Rows are points. Any point is a mix of the corners, with weights that add up to 1. It lies inside the corners' shape when no weight is negative. Is each point inside? If not, which corners have a negative weight?

Corners:
(1): [ 0.55 -0.66  0.07]
(2): [-0.56  0.18 -0.05]
(3): [-0.05  0.72  0.18]
(4): [ 0.41 -0.07 -0.31]
Points:
[-0.03  0.61  0.15] -> inside
[ 0.43 -0.55  0.12] -> outside (4)
[ 0.28 -0.03 -0.24] -> inside
[-0.06  0.35  0.02] -> inside

Corners:
(1): [-0.38  0.55  0.41  0.05  0.13 -0.17 -0.11  0.51  0.34  0.76  0.06]
(2): [-0.43  0.11  0.79 -0.34 -0.72 -0.01  0.65 -0.69 -0.19  0.65  0.09]
(3): [-0.31 -0.85 -0.39  0.28 -0.44  0.78  0.28 -0.39 -0.24  0.08 -0.41]
(4): [-0.53  0.27  0.06  0.75 -0.03 -0.17  0.39 -0.03  0.09  0.61  0.46]
(5): [-0.69 -0.28 -0.22 -0.34  0.18 -0.70 -0.34  0.64  0.30 -0.06  0.40]
(6): [ 0.06  0.09  0.30 -0.31  0.20 -0.47 -0.48  0.01  0.33 -0.14 -0.04]
(7): [ 0.36 -0.31 -0.62  0.19 -0.52  0.68 -0.29 -0.62  0.02  0.21  0.23]
(8): [ 0.61 -0.62 -0.73  0.07  0.14 -0.54 -0.42  0.28  0.02  0.07  0.28]
(9): [-0.02 -0.56 -0.77  0.94 -0.80  0.42  0.64 -0.04  1.16  0.33 -0.06]
(10): [-0.54 -1.04  0.53  0.61 -0.76 -0.15 -0.03  0.62 -0.59 -0.41 -0.29]
(11): [ 0.37  0.48  0.32  0.10  0.16  0.03  0.08  0.44  0.22 -0.14  0.44]
(12): [-0.32  0.14 -0.51  0.32 -0.50 -0.43 -0.04  0.36 -0.32 -0.20 -0.13]
Points:
[-0.15 -0.07  0.22 -0.22 -0.20 -0.28 -0.22  0.10 -0.12  0.14  0.15] -> outside (3, 4, 9)
[-0.24 -0.22 -0.19  0.54 -0.11  0.14  0.09  0.24  0.27  0.41  0.20] -> outside (2, 6, 12)
[-0.33 -0.13 -0.18  0.36 -0.31 -0.08 -0.03  0.31 -0.01  0.00 -0.03] -> outside (2, 8)
[-0.07  0.01  0.03  0.02 -0.07 -0.34 -0.10  0.20  0.20  0.17  0.20] -> outside (3)
[-0.16 -0.36 -0.20  0.23 -0.39  0.10  0.09 -0.14  0.09  0.28  0.00] -> outside (11)
[-0.16  0.04  0.09  0.02 -0.11 -0.12 -0.09  0.12 -0.04  0.14  0.12] -> outside (9)
[-0.09 -0.51 -0.57  0.33 -0.30  0.09 -0.12  0.15  0.04 -0.06  0.23] -> outside (1, 2, 6)
[-0.02 -0.07 -0.19  0.24 -0.18 -0.03  0.11 -0.01  0.30  0.25  0.16] -> outside (10)
[-0.28 -0.26 -0.15  0.26 -0.41 -0.09  0.16  0.14  0.06  0.18  0.08] -> outside (6)

Corners:
(1): [-0.28  0.02 -0.04 -0.34  0.63 -0.24 -0.07 -0.46  0.10 -0.70 -0.20 -0.29
  0.36 -0.09  0.00  0.19  1.00  0.20  0.22 -0.86]
(2): [-0.48  0.43 -0.39  0.09 -0.10 -0.27 -0.18 -0.13 -0.39  0.14 -0.10  0.21
  0.16 -0.78  0.54 -0.38 -0.18  0.22 -0.57  0.19]
(3): [-0.65 -0.23  0.36 -0.58 -0.16  0.60  0.26 -0.40  0.34  0.23 -0.11 -0.09
 -0.29  0.11 -0.24  0.27  0.02 -0.62  0.13  0.25]
(4): [-0.10 -0.12 -0.16 -0.02  0.11 -0.90  0.59 -0.40 -0.84  0.01  0.02 -0.14
 -0.67 -0.52  0.25  0.53  0.33  0.24  0.28 -0.47]
(5): [-0.12  0.17  0.54 -0.23  0.32 -0.31 -0.16 -0.60  0.75  0.08  0.30  0.33
  0.39  0.40 -0.47 -0.48  0.52 -0.10 -0.45 -0.40]
(6): [ 0.57 -0.77  0.32 -0.64  0.34  0.25  0.80  0.78 -0.28  0.93 -0.34  0.16
  0.21  0.04 -0.54 -0.96 -0.36 -0.31 -0.28 -0.02]
(7): [ 0.39  0.51  0.39 -0.34  0.03  0.40  0.06 -0.12  0.02 -0.04  0.04  0.13
 -0.08 -0.24  0.00  0.26 -0.55  0.33  0.19 -0.31]
(8): [-0.45  0.75  0.58  0.04  0.44  0.71 -0.61  0.03  0.99 -0.09  0.31  0.13
 -0.73  0.13  0.65  0.27 -0.46 -0.40 -0.65 -0.33]
(9): [ 0.31 -0.27  0.48 -0.50  0.22 -0.26  0.59  0.04 -0.44  0.06  0.30  0.36
  0.09  0.29 -0.46 -0.28  0.47  0.84 -0.44 -0.27]
(10): [ 0.55 -0.58  0.60 -0.70 -0.32 -0.15 -0.38  0.58 -0.50 -0.20 -0.57  0.04
 -0.41  0.56 -0.69 -0.56  0.04 -0.35  0.40 -0.21]
(11): [-1.04  0.40 -0.31  0.35  0.18 -0.28  0.25 -0.32  0.30  0.25 -0.23  0.55
 -0.83 -0.75  0.99  0.73 -0.18  0.09 -0.71 -0.25]
(12): [ 0.58 -0.08  0.47  0.18 -0.08 -0.07  0.30  0.17  0.14 -0.37  0.50  0.37
 -0.30  0.02  0.65 -0.32 -0.03 -0.38  0.39 -0.68]
(13): [-0.51  0.13 -0.32 -0.21 -0.11 -0.06 -0.37 -0.53 -0.10  0.36 -0.44 -0.42
 -0.44  0.28 -0.26 -0.44 -0.02  0.47  0.28 -0.26]
(14): [ 0.29  0.16 -0.35  0.26 -0.50 -0.13  0.50  0.33 -0.24 -0.13 -0.11  0.05
  0.41 -0.49  0.18  0.05  0.49 -0.12  0.65  0.33]
(15): [-0.61  0.53 -0.37  0.36  0.34  0.28  0.20  0.14 -0.57  0.56 -0.16  0.54
  0.07 -0.74  0.78  0.28 -0.20  0.06 -0.12 -0.30]
(16): [-0.06 -0.41 -0.54  0.63 -0.50 -0.60 -0.03 -0.36 -0.75 -0.45 -0.28  0.02
  0.12  0.34  0.96  0.43  1.23  0.21  0.24  0.40]
(17): [ 0.23 -0.19 -0.31 -0.18 -0.45  0.04  0.08  0.18 -0.20  0.16  0.27  0.31
 -0.07 -0.17  0.67  0.25 -0.39 -0.10 -0.32  0.14]
(18): [ 0.65 -0.26 -0.19  0.30  0.79 -0.03  0.91  0.34  0.02  0.75  0.31  0.69
 -0.21 -0.03 -0.76 -0.83 -0.53  0.46 -0.27 -0.02]
(19): [ 0.14 -0.20  0.00  0.34  0.20  0.33  0.41 -0.52  0.48  0.76  0.43  0.50
 -0.48 -0.02 -0.97 -0.70 -0.34  0.32 -0.90 -0.72]
(20): [-0.22  0.67 -0.60  0.32 -0.07  0.76  0.30  0.27  0.39 -0.30 -0.26 -0.14
  0.03  0.49  0.14  0.12 -0.68 -0.56  0.49 -0.43]
(21): [ 0.12 -0.47  0.46 -0.10 -0.34 -0.07  0.41  0.49 -0.24  0.17 -0.14 -0.09
  0.18 -0.42  0.02 -0.04 -0.36  0.39  0.58  0.28]
Points:
[ 0.02 -0.03  0.04 -0.12 -0.05 -0.08  0.17  0.02 -0.04 -0.07 -0.09  0.04
 -0.07 -0.02  0.12  0.00  0.10 -0.01  0.14 -0.08] -> outside (15, 19)
[ 0.20  0.10  0.14 -0.10  0.01  0.14  0.26  0.24 -0.17  0.27  0.00  0.21
 -0.26 -0.21  0.06 -0.16 -0.44  0.14 -0.02 -0.18] -> outside (1, 3, 5, 16)
[-0.13  0.06 -0.08 -0.05 -0.05 -0.17  0.12 -0.19 -0.04  0.01 -0.11 -0.06
 -0.02 -0.11  0.15  0.05  0.11  0.27 -0.07 -0.18] -> outside (3, 10, 12, 15, 18)
[-0.10  0.20 -0.01  0.11 -0.08 -0.10  0.01 -0.07 -0.10 -0.19  0.05  0.18
 -0.04 -0.26  0.42  0.12  0.09  0.07 -0.03 -0.28] -> outside (3, 6, 13, 18)
[ 0.11 -0.16  0.18 -0.09  0.10  0.11  0.27  0.09 -0.04  0.13  0.01  0.24
 -0.34  0.04 -0.07 -0.05 -0.16  0.00 -0.14 -0.31] -> outside (2, 5, 13, 14)
[-0.10 -0.03  0.01 -0.06  0.02 -0.01  0.18 -0.07  0.02  0.11  0.01  0.14
 -0.11 -0.04  0.01 -0.09  0.09 -0.01 -0.08 -0.16] -> outside (7)
[-0.12  0.05  0.03  0.02  0.00  0.01  0.11 -0.10  0.08  0.23 -0.03  0.16
 -0.18 -0.03  0.06 -0.13 -0.09 -0.02 -0.08 -0.13] -> outside (1, 9)
[ 0.00 -0.10  0.04 -0.13 -0.07 -0.07  0.18 -0.06 -0.16  0.02 -0.09  0.10
 -0.02 -0.02  0.02 -0.08  0.15  0.04  0.05 -0.18] -> outside (8, 18)
[ 0.01  0.10  0.00  0.01  0.06  0.05  0.13  0.10 -0.13  0.08 -0.06  0.14
 -0.21 -0.13  0.17 -0.03 -0.16  0.07  0.01 -0.26] -> outside (3, 5)
